Rows are points. The window is the flat piece filled in between its corners: a triangle in 3 columns, a solid with four corners in 4, and so on. A path goes straight from each point to the next, and from the last back to the first. After which points does the path pass through the window?
In the rows, 128 means zero.

Window:
[[150  67 166 111]
 [ 81 170 114  73]
 [106 189  95 141]
 [174  76  98 113]]
Path:
(1): [126  75 112 144]
(2): [ 94  52 137 130]
(3): [169 110 165  90]
(4): [137 146 100  88]
(5): [ 94 101  87 121]
(6): [131  63 105 117]
(7): [197  93 191  75]
(8): [141 127 136  48]
(9): [ 84 115 115 121]
(10): [144  67  92 125]
(11): [180 103 110  99]
(12): [182 106 104 122]
Through the window after points: 2, 10

Window (8 x 8):
[[144  39 139 116 161 160 149 186]
 [152 142  87  59 123 127  45  88]
 [ 82 135 142  83 125  98 170 167]
 [ 96  70 171 146 144 108 169 133]
 [198 118 108 118 177 107  62 153]
 [121  39 103 120 144  71 202 161]
 [202 192  78  77 123 134  97  79]
 [ 62 124  89  98 184  98 208 116]]
Path:
(1): [135 107 100 135 157 120 120 157]
(2): [158  64 153  68 167 125 144 139]
(3): [118 125 121  19 181  86 131  94]
(4): [168 134  55 165 130 147 117 159]
(5): [ 76 133  67 138 122 137  99 111]
(6): [172 126 144  84 156 121 138 124]
(7): [120 110 124  54 139 129 144 111]
(8): [119 125  99 175 113 100 115 152]
(9): [ 78 109  50 166 162 128 148 153]
(10): [ 95  95 139  71 153  98 202 118]
(11): [164  90 136  84 172 110 136 107]
(12): [120 146 108 143 102 138 135 141]
Through the window after points: 1, 11

Window:
[[105 127 128 138 178  99  80  81 188 199 134]
 [111 101 116  60 144 116  95 148 140 126 232]
 [ 95  26  54 104 139 110 188 139 151 116 119]
 [204 190  96 139 190  69 130 124 165  90 174]
 [134 128  88 173 107 138 117 169 230 158  89]
 [185 108 125  59 111 180 157  94  85 138 151]
 [ 98  84  97 114  63  18  84  62 136 132  94]
 [122 123 121  65 120 182  70 106 151 162  59]
 [ 87 152 142 164 120 116 100 153 104 176 115]
 [143 157 131 175 127 142 195  95 195 104  69]
 [127  68 102 108 126 171 109  92 110 117 129]]
Path:
(1): [ 89 137  63 146 125 143 103  89 121 169 108]
(2): [146  55 199  89 136  96 122 121 216 156 128]
(3): [177  73 145  97 121 118 145 144 136 101 114]
(4): [ 99 129  67 105 130 177 128  55 117 173 149]
(5): [ 76 121  68 138  96 119 138  86 139 115 148]
(6): [191 112 163 131 173  69 128 144 175 148 120]
(7): [169  78 182 130 170 143 113 109 159 135 108]
(8): [115 167  85  99  99 117 102 101 127 160 133]
(9): [101 130  46 143 142 133 148 104 121 120 150]
(10): [161 101 174  93 101 105  94 100 172 171  93]
(11): [207  98 157  69 143 121 107 157 158  97 112]
(12): [121 143  75 126 124 146 151  80 115 156 169]
Through the window after points: 3, 9, 11

Window (14 x 14):
[[ 96 120  94 156 114 144  99 203  67 180 147 147 123 130]
 [ 96  71 130 168 135  45 134 131 152  69 104 157 173 120]
 [ 85 112 181 141 107 130 143 141 151 155 108 134 177  73]
 [120 106 166 203 144  88 142 195 155  72  93  81 168 118]
 [ 36  96 136 161 156 105 184 162 144 107 135 120 118 104]
 [ 84 196 103 168 107 166 113  84 137 201 125 169  76 148]
 [ 97 114 153  97 100 109 116 135 190  27 117 101 138  85]
 [204 138  62 140 215 127  87 100 139 115 222 113 186 111]
 [124 143 163 156 146 183  97 116  97 184 177 194  72 151]
 [145  97 104 135 145 160 120 126 140 206 123 145  68 121]
 [126 137 157 133 132  55 188 182 132  80  98 135 149  79]
 [119 143 104 112 213 178 105 140 127 174 105 174 134 150]
 [188 120 105  62 212  89  89  98 128 130 198  54 183 177]
 [138 155 100 127 131 192 144 116 201 193 170 212 117 191]]
Path:
(1): [106  39 121 181 157 186 193 111 109 103  98 155  98 154]
(2): [ 92 158 100 149 151 184 179 108  87 105 138 105 165 157]
(3): [138 121 127 120 175 122  76 148 163 184 129 173 121 115]
(4): [122 136 146 103 162  92  93 133 168 152 149 126 163 130]
(5): [171  99  54 152 176 148 164 131  99  78 141  86 151 126]
(6): [ 97  96 118 152 128 150 151 147 119 133 119 148 162 117]
(7): [123 136 126 142 141  74 101 152 153 131 147 155 116 139]
(8): [123 194 141 116 132  70  69 171 143 191 174 139 171  98]
Through the window after points: 2, 6

Window (14 x 14):
[[114  75 128 120 160 144  91 107  95 110 120 125 142 149]
 [113  80  50 163 138  98 203  67 126 116 181 145 178 129]
 [152 174 144 170 128  87  86 103 130 177 122  84 106 152]
 [ 42 176  71 176 114 106 171 237  86 136 237 222  22 190]
 [ 80 119 160 148 108 120 112 104 147 151  95 116 100  70]
 [138 109 201 189  71 128  85 103  85 175 107 152 145 155]
 [163 185 147 169 129 193 113 106 122 150 180  76  52 140]
 [108 101 164 171 191  98 203 172 128  93  91  99 160 100]
 [144 175 108 155 115 108 140 123 163  20  73 123  71 105]
 [ 87  84 183 105  93  88 147  66 125 108 124 133 132 145]
 [139  68 175 169 108 142 143 171 167 162 144  48  95 127]
 [ 91 160 162 186 111 119  92 107 170  68 119  88 125 101]
 [121 179 136  97 139 187 147 176 178  79  69 123 104 185]
 [121 151 119 195 209 143 127 108 168  97 105 135  74 161]]
Path:
(1): [101 138 112 164 119 132 138 130 137 111 105  97  74 166]
(2): [131 153 165 166 138 113 135 125 163  96 127 138 119 102]
(3): [146 160 241 113 125 110 116 165 180  91 147 156 140  90]
(4): [ 77  78  67 178 105 114 149  46  87 150 106  86 102 189]
(5): [ 99 134 121 167 132 135 112  95 138 125  95  83  77 140]
(6): [160 164 188 158 119 142 146 163 124 139 198 144 122 104]
(7): [157 130 129 171 153 130 114 189 156 178 180 189 137  98]
(8): [ 59 122 153 166 119 101 172  82  98  70  99  55  72 156]
(9): [117 131 145 184 153 124 148 126 136 115  87  88  66 143]
(10): [122 149 173 104 102 149  78 145 159 118 195 182 192 102]
(11): [140 128 143 156 165 120 146 162 152 116 157 136 129 162]
(12): [ 93 121 131 158 110 133 147 123 110 108 103  96  97 128]
Through the window after points: 3, 5

Window:
[[ 91 192 168 117 180 123 194 155 123 148 160 153 144  87]
 [134  97 212 184 168 124 146 162  98 169 136  84 191  77]
 [159 152 126 106 129 144  74 185 185 147 147  95 129 114]
 [135 130 204 120  78 146 238  90 142 178  76 131  82 171]
 [117 188 101 114 108 131 125  25 114 105  90 141 145 136]
 [ 99 107  88 146 124  95 148  69 227 147 118 160  87 142]
 [117 201 148 191 171 152 158  87  83 165 140  82 116 143]
 [194  46  93  66 164 126 143 130 120 149 167 173  83 102]
 [182 104 144 135  86  65 125  65 101 193 201 211 206 141]
 [124 141 160 189  89 105 140  74  98 173 130 189  23 139]
 [115 187  99 139  55 181 118  83  94  71 169  75  66 162]
 [167 153 150  48 154  89 181 103 190  73 113 112 125 146]
 [ 80 158 110 119 121 126  90 219  47 126 189  91  93 182]
 [136 174  21 191 138  75 109 145 115 116 139  79 189  86]]
Path:
(1): [124 151 118 101 111 112 149 116 120 159 169  96 112  90]
(2): [115 157 105 128 128 117 132  87 126 162 168 110 122 125]
(3): [182 146 161 149 162 147 119 179 125  61  78 144 122 135]
(4): [133 156 113 156 143 115 138 140 133 109 166 163 112 138]
(5): [119 145 127  93 104 116 112  86 111 152 131  75 124 128]
(6): [127 137 159 154 123 104 162  97  92 183 119  95 117 110]
(7): [131 149 171 155 147 163 161 138 134 129 140 127 135 148]
(8): [129 156 146 148 145 123 126 146 111 139 153 158 148 156]
Through the window after points: 6, 8
